Rows are points. Before rounding, the points of a table are all equally far from one centre. They may lie mostly on one side of it. Where is the centre, to within rounding?

Points (10 x 3):
[[ 18.3  28.1 -15.0]
 [ 17.9 -15.4  -5.7]
 [ -7.9   8.6 -32.7]
 [ 26.8  21.1  -3.2]
 [-23.3  -8.4 -20.9]
 [ 28.6   2.2  -0.3]
 [  1.6   8.2 -32.3]
 [ -2.6 -21.2 -14.1]
 [-29.7  -2.9 -18.0]
 [-11.5  23.0 -28.9]]
Centre: [-4.4  8.9  0.8]

Points (13 x 9):
[[ 15.5   1.9  19.7   0.2  14.2  16.6 -24.5 -25.5  22.6]
 [ 16.8   2.0  10.6   3.2 -11.1   2.8 -38.5  14.6  16.0]
 [ -0.7  -6.3  21.0  12.3  -0.9   6.5 -43.4 -14.1  17.0]
 [ 33.5  18.2  12.6   0.8  -2.2  10.5 -39.0 -21.3  15.5]
 [ 19.5  14.5   2.5   4.2  16.0  -4.8 -40.7 -15.5  24.2]
 [ 28.6   4.0  11.1  -2.7  13.9   1.1 -39.4 -25.6  17.6]
 [ -4.7  24.4  12.8  16.7   0.0  -6.1 -23.6 -10.4  27.5]
 [  6.5   5.2   9.5   4.9  -1.9  17.0 -44.3 -19.8  19.2]
 [  9.7  -5.8  -1.0   4.7   2.5   7.9 -38.4 -27.7  25.8]
 [ 12.0   8.9  -3.0  16.3  20.0  -2.6 -26.3  -8.6  30.8]
 [ 14.9  -5.4  18.4   1.3   4.5   0.5 -41.7 -32.1  16.8]
 [ 15.0   7.6   2.1   6.8  20.2  12.6 -20.2 -30.5  23.2]
 [  0.0  -2.7   8.4   0.3   6.9  -1.3 -44.7 -21.1  18.3]]
Centre: [ 15.3   4.1   6.6  10.6  -3.0  -2.6 -17.4 -12.8   3.9]

Points (26 x 20):
[[ -4.5  16.9 -14.0  -2.6  13.4  -3.2  20.1   6.6 -15.8 -19.8  -4.7 -40.0
   -4.1  -4.0  -3.5  48.2   1.6 -10.6  17.5  -1.2]
 [ -0.6  29.3 -17.3 -14.6 -11.9   1.8   4.2  -4.7 -22.8  -0.1   9.3 -15.0
  -32.8  -0.7   1.9  25.2 -13.4 -27.3  14.9   2.8]
 [ -9.9  30.4  -6.8  -5.9   7.4 -24.1  14.7   7.2 -19.3 -15.7   4.0 -22.3
  -30.6  -6.2 -23.2  30.0 -13.2  -1.3  36.3  14.4]
 [ -5.3  22.8 -18.1 -22.8  12.9   8.1  16.5   4.8 -13.7 -19.3 -20.9 -15.7
   -7.8  -2.7  11.6  30.0 -20.2  -0.7  29.6  13.6]
 [ -5.0  16.7 -22.1 -19.3  -3.0 -21.9   0.7  13.0 -14.5  -0.4 -40.9 -26.4
   -1.7   6.8   8.4  41.1 -20.5 -15.7  27.1   4.3]
 [ -4.5  12.4 -16.4 -23.7  12.6  -5.7   2.1   3.6 -36.3 -13.9 -12.6 -26.8
   -6.0  14.6 -18.3  34.6 -12.4  -5.4  32.4   2.7]
 [  0.2  18.6  -9.9  -6.2   1.5 -11.8  23.4   4.2 -32.7 -10.0 -16.3 -30.3
   -6.9  11.6  -2.2  23.9 -20.5 -15.6  49.3 -11.7]
 [  7.4   9.7 -11.4 -19.8  25.7  -4.4  12.0   1.4 -32.1 -28.7   3.0 -14.0
   10.2   8.8 -21.9  18.5   9.1 -21.1  33.6  11.2]
 [ 13.9 -14.5  -3.2 -12.3  13.3 -16.0  25.5  22.0 -21.6 -29.5 -18.9 -19.0
  -27.3  22.1  -9.2  19.9 -21.3  -8.5   9.1  10.9]
 [ 13.2  17.7 -12.4 -19.5  13.5 -17.1  43.4  -0.2 -10.7 -23.2 -18.2 -30.4
   -6.1   5.0 -10.3  35.0  -0.4 -19.8  27.9   4.3]
 [  9.2  11.4 -25.5 -11.3  12.3 -11.2  15.2   2.4 -51.3   0.5  -5.9  -2.9
  -16.3  19.5 -11.9  27.7 -11.7  -8.0  26.1   5.3]
 [ 17.3   3.1  -9.0 -20.7  -3.4 -10.1  16.7 -12.6 -22.1 -11.1 -17.0 -24.6
  -10.7 -14.7 -23.1  34.8 -24.8 -12.7  28.7  -4.7]
 [  6.2  27.6   9.8  -4.9   8.7 -11.5  20.7   5.0 -26.0   7.0   3.7 -29.8
  -11.7  -3.4   1.1  32.6   2.2 -21.7  34.8  -5.7]
 [  3.9   4.4  -5.8   2.9   9.9 -17.6  40.1  28.7 -17.3 -13.9 -32.6  -6.6
   -1.4   9.2 -14.3  34.9 -10.9 -19.0  39.6  15.1]
 [ -0.7   9.7   1.6 -21.8   3.6   6.4  24.2  -0.7 -26.6 -14.6  -7.8 -15.8
   -9.8  -0.4 -11.5  43.6 -16.9 -31.1  21.7  16.0]
 [  7.2   1.0 -17.0 -21.1  -0.3  -6.5  13.0  10.7 -18.8 -27.7 -12.2 -16.9
  -35.9   4.0   2.0  36.8  -9.2 -16.0  28.6  17.0]
 [ 20.6  33.8   1.0 -14.9   5.7 -20.5  23.5  11.3 -43.6   0.3 -11.4 -26.8
   -9.0   1.6  -8.1  11.8  -8.7 -17.0  37.5  10.9]
 [  3.8  25.8  14.0  -2.5   2.2  -2.6  31.4  -5.2  -5.0  -7.8  -0.7 -15.2
  -29.8  -6.3 -19.8  27.6  -6.7 -27.4  14.8   2.4]
 [-16.5  14.0   4.7 -22.7  20.5  -6.9  31.5   6.8 -14.1 -18.6 -26.3 -22.1
    7.9  10.2  -6.3  40.1  10.1 -19.2  10.2   6.5]
 [ -5.3  25.9  -8.1 -18.2   6.5  10.0  19.6   9.9 -22.7   8.5 -16.7 -30.5
  -12.9  -2.4   6.9  14.5  -0.5  -2.1  31.2  22.6]
 [ -2.7  -0.3   2.6 -21.7  26.5  -5.6  15.3  11.0 -22.9   2.2 -15.3 -22.4
  -27.5  -0.2   0.5  35.1   4.3 -17.8  26.8   5.2]
 [-11.7   4.5  -6.9 -25.1  -5.8  12.8  15.9  -0.6 -23.6  -4.6  -4.0 -19.1
  -14.2   8.1 -11.8  36.4  -6.1 -16.0  27.0  24.2]
 [ 14.6  12.4  -7.6 -30.2   6.6  -7.7  28.9   6.7 -15.0   1.0   2.5 -30.1
  -20.1 -14.3 -15.0  19.6   8.2 -20.9  37.0  11.3]
 [ -8.2  12.0   2.4 -20.2 -18.9  -6.6  51.4  14.5 -33.3 -21.4  -3.5 -14.7
  -11.5  -5.8  -6.9  31.2   0.1 -27.4  20.7  10.8]
 [ 24.6  17.3  -2.5 -28.2   8.2 -16.0  22.0  17.2 -39.0  -6.5 -13.8 -14.9
    1.5   7.9 -16.6  19.5   8.9 -42.4  10.3  -4.4]
 [ -6.7  19.6   3.5 -19.3   3.9  -5.2  24.9  -2.7 -12.5  -7.9 -23.1 -25.4
  -16.7  -1.5   7.5  33.2  -2.9 -37.9  29.4  22.3]]
Centre: [ -5.1   4.7  -9.6  -6.3  -3.1 -25.5  14.4   9.1 -13.7  -7.8  -8.5  -7.3
   0.4  -3.0  -4.2   6.1  -4.8 -14.2  10.1   6.1]
